Each row is a point. Any point is a mix of the corners, with weights that add up to 1. It lies inside the corners' shape when no weight is negative. Say inside or outside, and name the corners with a negative weight.
In the rows, zero is written as 128.

Corners:
(1): [163 106]
(2): [108 149]
(3): [ 91 111]
Points:
[155 110] -> inside
[158 108] -> inside
[178 110] -> outside (3)
[ 99 119] -> inside

Corners:
(1): [131 159  87 133]
(2): [138 103 137 168]
(3): [108  99 149 137]
(4): [156 165 111 151]
(5): [128 117 106 100]
Points:
[140 170  98 140] -> outside (2, 5)
[ 98  50 170 129] -> outside (1, 4)
[115 150  81  94] -> outside (2, 4)
[111 108 129 131] -> outside (4)

Corners:
(1): [112 133 134 132 115 151 128  70]
(2): [ 94  92 105 115 139 137 123 162]
(3): [102 109 101 143 111 128 178 162]
(4): [139 121 123 114 162 158 171 167]
(5): [197 146 170 143 185  74 152 121]
(6): [105 187 143 135  70 137  98 114]
(7): [136 126 136  78 199  95 190 137]
(8): [115  95 161 124 147 136 175 180]
(9): [ 97 187 147 186 118 133 117 105]
Points:
[137 126 144 117 167 120 159 158] -> outside (1, 3)
[ 98  78 101 101 110 170 147 185] -> outside (5, 7, 9)
[145 125 142 105 143 123 175 128] -> outside (2, 9)
[108 112 119 121 139 139 136 144] -> inside
[111 161 152 130 112 115 109  90] -> outside (3, 4)
[122 133 136 117 158 119 163 135] -> inside
[142 112 123  83 164 131 152 143] -> outside (3, 8, 9)
[118 155 140 132 114 130 131 130] -> inside
[135 134 136 140 142 112 156 137] -> inside

Corners:
(1): [108 128 128 130 134 149 149  78 126 109 142]
(2): [209 152 106  76 152 187 108 141 123 103 116]
(3): [102 119 117 105 133 116 159 150 193  80 140]
(4): [145 140  86  71 142 178  80 144 102 121  87]
(5): [135 123 181 148  65 148 157 126 135 166  82]
(6): [112 105 101 142 157 113 148 135 197  72  85]
(7): [165 194 125  71 134 164 137 124 112 110  99]
(8): [150 142 131 167  34 154 199 138 134 140  86]
(9): [133 124 125 121 142 109 178  99 143 162 135]
(10): [115 151 125 157 154 128 140 132 135 126 139]
(11): [125 115 125 127 128  85 137 125 130  86 124]
(12): [ 98 103 119 118 179 123 192 145 144  78 123]
Points:
[146 124 119 131 116 134 139 120 149 126 118] -> outside (7, 12)
[136 125 129 127 119 135 157 126 143 128 114] -> outside (7)
[139 140 113 102 133 149 133 132 134 109 109] -> inside
[139 141 128 117 127 136 160 125 140 116 117] -> outside (4)

Corners:
(1): [132 132 140 111  83 158 134 116 142 109  78 121  54  86]
(2): [105 121 119 167 198  46 206 135 104 138 133 137  97 194]
(3): [113 143 155 139  83 117 131 149 130 179 133  91 170 149]
(4): [117 158 141  66 132 154  79 118 125 138 148 163  93 163]
(5): [142 131 124 102 134  46 127 156  88 122  97  92 143 211]
(6): [145  82 128 102 141 127 111 107 113 114 146  76 129 118]
(7): [123 148 125  85 108  92 117 106 150  89 158  95 179 201]
(8): [125 137 183 153  74 144  95 131 145 108 109 111 140 189]
(9): [158  83 125 119 143 112 165 152 148 133 122 107 110 141]
(10): [130  87 171 100  61 138 116 126 179 139 122 162  83  82]
(11): [106  82  96 134  86 172 106 131 108  98 147  98 123 128]
(12): [150 134 158 172  85 131 123 179 136 134 134 129 108 105]
(13): [150 104 122 139 123 138 176  81 112 134 118 157 118 109]
(14): [ 88 138 100 168 147 139 107 144 139 146 120 159 136 141]
(15): [148 115 109 129 101 117 116  77 147 148 128 113 106 135]
Points:
[141 118 136 136 110 119 129 138 132 131 127 118 117 134] -> inside
[138 121 133 127 111 113 126 135 131 132 123 118 117 144] -> inside
[119 125 138 105 113 113 126 116 127 115 125 112 108 163] -> outside (9, 12, 13, 14)
[110 125 115 168 115 123 134 147 105 114 125  88 155 150] -> outside (4, 9, 10, 15)

Corners:
(1): [160 157 120 169 110 131  92 110 171 123 144 136 136 129 144 113 131  86
 121 150]
(2): [125 104 139 100  95 175  77 116  67 143 128 123 130 121  94 105 150 128
  59 102]
(3): [100  50  97 133 150  63  70 151 125  95 107  80 110 150  85 116 128  86
 139  82]
(4): [159  66 104 168 142 101 127 168 105  67 120 153 112 152 129 142 146  97
 149  82]
(5): [150 153 142 136 124 130 122 139 161 158 116 130 137 103 120  77 144 169
 122 152]
(6): [119  98 130 140 121  66  88 159 102  37 146 129  81 220  68 139 128 106
 157 111]
(7): [125 136 110 121 109 149 124 140  59  98  74 118 101 116  70 163 121 145
  96 158]
(8): [109 152 128 168 132 142  70  78  54 114 125 145 105  74 123  78 132 172
  91 137]
(9): [178 172 156 139 131 159 113 106 139 160 134  98 152 117 195 110 133 154
 142 130]
(10): [159 192 129 127 122 108 113 160 142 154 156 116 188 133  90 139 145 158
 106 129]
(11): [110  96  71 138 164 105 130 163 140  15 152  68 164 170  95 118 147  74
 187  95]
(12): [ 77 173 128 132  83 148 101 123 119 129 127 117 139  98 126 127 159 152
 138  91]
(13): [124 147 138 167 109 151 156 103 143 150 124 101 143  87 152 128  84 165
 148 119]
(14): [134 155 190 115 131 145 107 113 128 115 164 129 140  61 159 105 116 117
 124 117]
(15): [158  97 151 134 150 170  90  98 155 133 128 111 147 124 114 129 168 143
 133 135]
(16): [129 170 130 166 103 133 112 164 118 179 178 127 157  88 166 115 157  97
 157 149]
(17): [176  74  79 106 137  67 105 164 131  39 159  70 121 174 101 156 123 130
 113 169]
(18): [122  72  91 158 151  66 153 152 160  43 106  79  85 178  75 119 181  75
 131 104]
(19): [144 140 129 109 166 153 125 110 103 162 177 132  99 100 136 106 148 139
 123 125]
(20): [ 83 155 105 152 134 156 140 166 152 143 160 116 152 139 156 139 148 136
  98 129]
(21): [100 140 128 111 108 114 140 119 122 150 137 134 191 140 157 146 135 159
 139 154]
Points:
[128 133 120 145 128 118 111 136 124 109 137 119 133 129 122 125 140 130
 131 125] -> outside (2)
[141 112 122 128 153 125 106 123 135 103 152 107 114 135 102 109 136 127
 113 126] -> outside (4, 7, 9, 12, 16, 21)
[136 115 125 137 131 117 112 136 122 104 128 105 120 126 108 117 143 125
 133 115] -> outside (1, 20, 21)
[131 123 120 131 126 117 109 147 124 100 144 111 132 148 115 136 145 110
 129 121] -> outside (5, 8, 13)
[126 116 122 136 130 123 121 136 132 106 136 108 129 130 124 125 140 117
 134 119] -> outside (8, 10)
[133 110 117 133 129 127 107 119 113 117 120 119 106 133 113 123 137 134
 109 129] -> outside (10, 11, 14, 16)
[131 134 130 137 122 128 114 129 122 131 136 123 136 120 128 122 139 138
 124 130] -> outside (11)
